Each row of a before or after table is a point. One or more steps were done to the points. Then noise was added and the rows were shuffled. The steps act on columns, c1 being the first. Name the steps. A step turns or swaps two columns, mirrors them in a line or flattens them onto one, adds a multiple of one to another, or multiplies or shifts one. Angles are multiples of 10 degrees, from the lower column toward the higher: turns from -170 to 170, lines from 10 to 170 but not 90. Use the fewest steps. Two steps may share a column if one is a turn and the other turns, adds or multiplies; they go together, in the order done. Otherwise the lowest column goes first.
In the rows, zero is written as 128.

Before, 14 rows:
[[119 144]
 [104 155]
 [101 126]
 [107 117]
 [113 159]
 [100 192]
 [108 164]
 [165 114]
 [109 249]
 [204 120]
 [141 119]
 [105 120]
 [ 99 118]
 [121 120]]
After:
[[121 120]
 [128 129]
 [137 139]
 [140 140]
 [181 188]
 [113 111]
 [116 113]
 [117 113]
 [133 133]
 [137 139]
 [157 161]
 [111 106]
 [131 133]
 [148 153]]
Steps: flatten c1 and c2 onto the line at 50 degrees

Before:
[[ 80  48 109 111]
 [149 175 147 109]
 [163 158 137 111]
 [ 50 104 161 116]
 [ 74  73 108 142]
 [132 135 133 151]
 [ 75 175 160 106]
 [126 184 154 142]
 [ 88  28 142 146]
 [149 168 167 138]
 [157 166 177 110]
 [154  94 134 121]]
After:
[[129 107 136 118]
 [156 160 136 111]
 [124  76 154 152]
 [150 106 148 175]
 [ 79 199 109  91]
 [ 49 153 159 120]
 [ 89 193 144  49]
 [ 74 161 107  81]
 [163 116 134 159]
 [158 108 177 168]
 [150  93 164 147]
 [ 74 106 158 176]]
Steps: turn c2 and c4 by 140 degrees

Before:
[[112 134  94 182  45 105 168 147]
 [173  76 161 131 119 105  86 122]
 [143 160 153 102 131 113 155 118]
 [187 122 169 136 116 154  57  90]
 [ 98 160  99 125  64  65 146 164]
 [110 152 158 136 113  99  84 107]
 [128 139  91 119  94 137  93  84]
 [106 144 115 120 102 126  92 142]
 [199 130 116 249 185  51 113 137]
 [ 99 167 119 156 140  95 126 172]
 [130 109 137 132 117 132 141  81]]
After, 11 rows:
[[100 165 130 156 138  95 135 173]
 [108 142 109 119 101 128 162 142]
 [131 139 124 118  93 137 178  83]
 [142 160 133 102 131 115  90 118]
 [110 151  76 136 114  99 135 107]
 [185 123  48 138 116 155 143  89]
 [ 96 161 161 125  64  64 139 164]
 [131 111 133 131 118 132 116  83]
 [110 134 182 183  44 104 130 147]
 [198 130 123 248 183  51 146 136]
 [171  77  77 132 119 103 129 124]]
Steps: turn c3 and c7 by -130 degrees

Before:
[[122  79  66  93 139 109  75 181 159]
 [142 145 141  86 197 101 149 190 104]
 [124 108 180  79 148  98  87 152 123]
 [145 117 146  77  89 115 148 133 191]
 [180 167 126  99 121 136 100 158 197]
 [ 95  77 136 168  97  95 146 174 148]
 [141 189 158 157 172 151 152 118 109]
 [ 98 128  75 184 148  92 133 171 184]
 [ 96 150  90  95 185 138  54 123 148]
 [144  82 184  90 162 169  83 206 174]
 [115 179 100 160 118 179 110 120 116]
 [159  75  93 110  96 102  64 111 106]
 [188 159 108 117 141 153 123 148  99]
 [ 83  95  97 180 198 167  86 119 129]]
After (14 x 9):
[[ 98 148  88  96 184  84  58 120 149]
 [145 115 146  78  89 142 154 131 189]
 [122  78  65  92 137  87  85 185 159]
 [ 83  96 100 179 200 116  73 118 129]
 [140 145 139  87 196  75 157 189 104]
 [179 166 127 101 121 129  99 159 195]
 [157  75  94 111  97  95  77 113 105]
 [ 93  77 136 168  95 117 158 174 146]
 [145  82 183  91 161 132  72 206 175]
 [143 187 157 158 171 136 145 118 108]
 [125 108 178  80 147  77 100 152 123]
 [188 159 108 118 143 143 112 149  98]
 [ 99 127  72 183 148  88 143 172 186]
 [118 180  98 162 121 175  96 119 116]]
Steps: turn c6 and c7 by -20 degrees; add -0.5 times c5 to c6

Before (13 x 12):
[[134 127 127 138  81  96 101 120 141 152 135 160]
 [140 145 116 101 159 119  99 130  87 119 175 129]
 [176 178 146 140 116 133 144 160 106 106 133 149]
 [ 97 113  93 126 126  85 157 103  69 112 121 106]
 [132 185 139 171  98 147 157 111 114 146 168 119]
 [142 131 154 170 160  94 133 102 145 173 145  92]
 [104 177 147 153  84 105 116 143 140 139 119 153]
 [138 118 161 163 145 106 139  93 117  97 135 129]
 [119 159 142 100 141 112 169 131 133 119 165 115]
 [150 113 158 156  97  99  95 103  71 124 119  87]
 [119 156 157 103 129 152 144 127  89 139 114 121]
 [ 99 108 139 156  97 109  96 150 145 172 161 143]
 [149 184 144 127 116  93 164 127  61 133 148 143]]
After:
[[114 184 139 171 148 147 244 158 136 154  88 119]
 [ 63 185 126 125 139  92 247 135 157 144 103 145]
 [ 69 113  97 156 143  97  71 165 147 145 120  89]
 [111 117 100 163  97 108 124 150 129 121 104 129]
 [101 156  97 102 127 151 185 129 159 159 128 123]
 [ 87 146 162 102 102 120 123 112 146 110  93 130]
 [150 176 106 152 174 105 190 136 139 151 126 151]
 [138 158 134  99 118 114 214 120 133 128  89 115]
 [ 81 180 117 140 155 133 220 108 106 118 114 148]
 [131 134 115 170  89  93 139 137 107 191 100  93]
 [134 126 131 139 164  96  99 157 116 152 124 160]
 [102 114 155 126 119  85 136 151 190  87 151 106]
 [160 109 136 154 167 109  68 124 139 179  94 144]]
Steps: turn c1 and c9 by -130 degrees; add 1.5 times c2 to c7; add 0.7 times c3 to c10; turn c3 and c11 by -150 degrees; turn c5 and c8 by -150 degrees

Before, 12 rows:
[[ 49 150 134 127 189 128 128 145 113 196 147 106 146 100 157 144 103 119]
 [118 140 127 125 149 138 147 154 125 117 132 113 139 108 100 124 121 114]
 [119 131 136 111 157 109 103 120 125 136 137 142 127 110 149 192 134 137]
 [120 151 135 146 148 122 142 122 137 107 134 137 126 224 147 110 129 117]
 [ 95 117 129 114 132 112 116 151 120 113 126 126 131 153 136 104 129 171]
 [ 97 152 111 157 144 103 150 154 112 172 152 137 134 120 125 119  70 119]
 [141 100 109 102 132 127 116   7 139 108 120 138 110 123  99 144 116 100]
 [129 123 125 162 138 129 123 133 135 166 121 120 148 102 142 152 130 110]
 [140 137 117 103 134 136 148 138 107 108 140 139 143 120 155 101 127 104]
 [114 135 139 103 131 133  88 148 104 149 121 125 107 105 138 148 132 129]
 [136 153  89 134 145 120 109 150 108 109 120 120 146 136 137 118 122 121]
 [124 147  91 119 139 139 156 159 123 121 120  59 130 111 157 163  62 137]]
After (12 x 18):
[[141 163 109 120 132 127 116   7 139 131 120 138 110 122  98 144 156 101]
 [124 114  91  65 139 139 156 159 123 144 120  59 130 110 157 164 149 137]
 [114 112 139 136 131 133  88 148 104 113 120 125 107 106 138 148 152 129]
 [120 121 137 137 156 109 103 119 125 123 136 142 126 110 149 192 143 137]
 [ 49  75 134 104 189 128 129 145 113  81 147 106 146 100 158 144 134 120]
 [ 95 145 129 131 132 112 117 151 120 135 127 126 130 153 137 103 141 171]
 [ 97  85 112  66 144 102 150 155 111 101 152 136 134 121 125 119 110 119]
 [120 119 135 125 148 122 142 122 137 158 134 137 126 224 147 110 111 117]
 [118 123 127 122 147 138 147 154 125 143 132 113 140 108 100 123 132 114]
 [136 115  89 121 145 121 108 149 109 157 120 120 145 136 137 118 123 120]
 [129 113 125 124 138 128 123 133 135  93 121 120 148 103 141 152  95 110]
 [140 131 117 132 134 135 148 138 107 150 140 139 144 120 156 101 154 104]]
Steps: turn c2 and c10 by 150 degrees; turn c4 and c17 by -100 degrees

Before (9 x 20):
[[145 143 157 114 197 136 151 128 132 155  97  62 157 159 157 165  99  91
   87 148]
 [ 85 122 132 104 158  93  97 165 132  97 163 133 163 105  81 121 180 136
  131 138]
 [127 108 173  99 113 121 103 117 176  60  83 160 177  86 144 120 156 125
   77  79]
 [159  83  61 106  99  66  78 108 182  59 130 127 149 144 123  48 126 122
   82 110]
 [137 165  75 206 162  43  72 170 191 101 108 150 170 128 124 162 163 141
  163 121]
 [154  94 119 121 155 143 146 108 168 124 139 153  99  79 197 113 176  86
  129  99]
 [152 137 132 199 102 114 163 155  95  95  82 180 122 180 107  59 173 149
   88 159]
 [125 117 104 192 161 127  91 170 105 102 139 127 132 102 141  68  81  89
   86 132]
 [102  55 158 182 134 103  72  70 145 118 116 171  93 187 184 100 146 176
  158  89]]
After (9 x 20):
[[155 144 139 201 105 145 161 157  78 103  84 149 172 104 103  43 171 146
   84  95]
 [121 127 100 183 165 129  90 170  95 107 132 127 108 137 138  65  88  88
   85  81]
 [159  79  63 104 101  85  78 110 211  55 131 102 129 103 123  59 122 125
   81  45]
 [130 106 175  99 106 134  98 119 198  59  84 146  69 101 136 152 157 125
   74  88]
 [140 140 157 115 197  99 148 133 125 160  94 104 141  91 152 156  95  93
   90 175]
 [139 164  76 207 163  88  82 172 235 103 104  94 109  88 122 166 166 140
  157 149]
 [107  58 152 182 139 138  78  66 156 115 114 137 198 124 183 123 156 167
  165  76]
 [ 85 123 133 101 160 115 103 164 140  96 163 111  92 105  78 119 178 135
  135 131]
 [155  91 114 123 153 155 145 109 191 129 139 142 104 178 195 133 173  81
  133  85]]
Steps: flatten c6 and c12 onto the line at 40 degrees; multiply c9 by 1.6; turn c13 and c14 by -120 degrees; multiply c16 by 1.3; turn c16 and c20 by 40 degrees
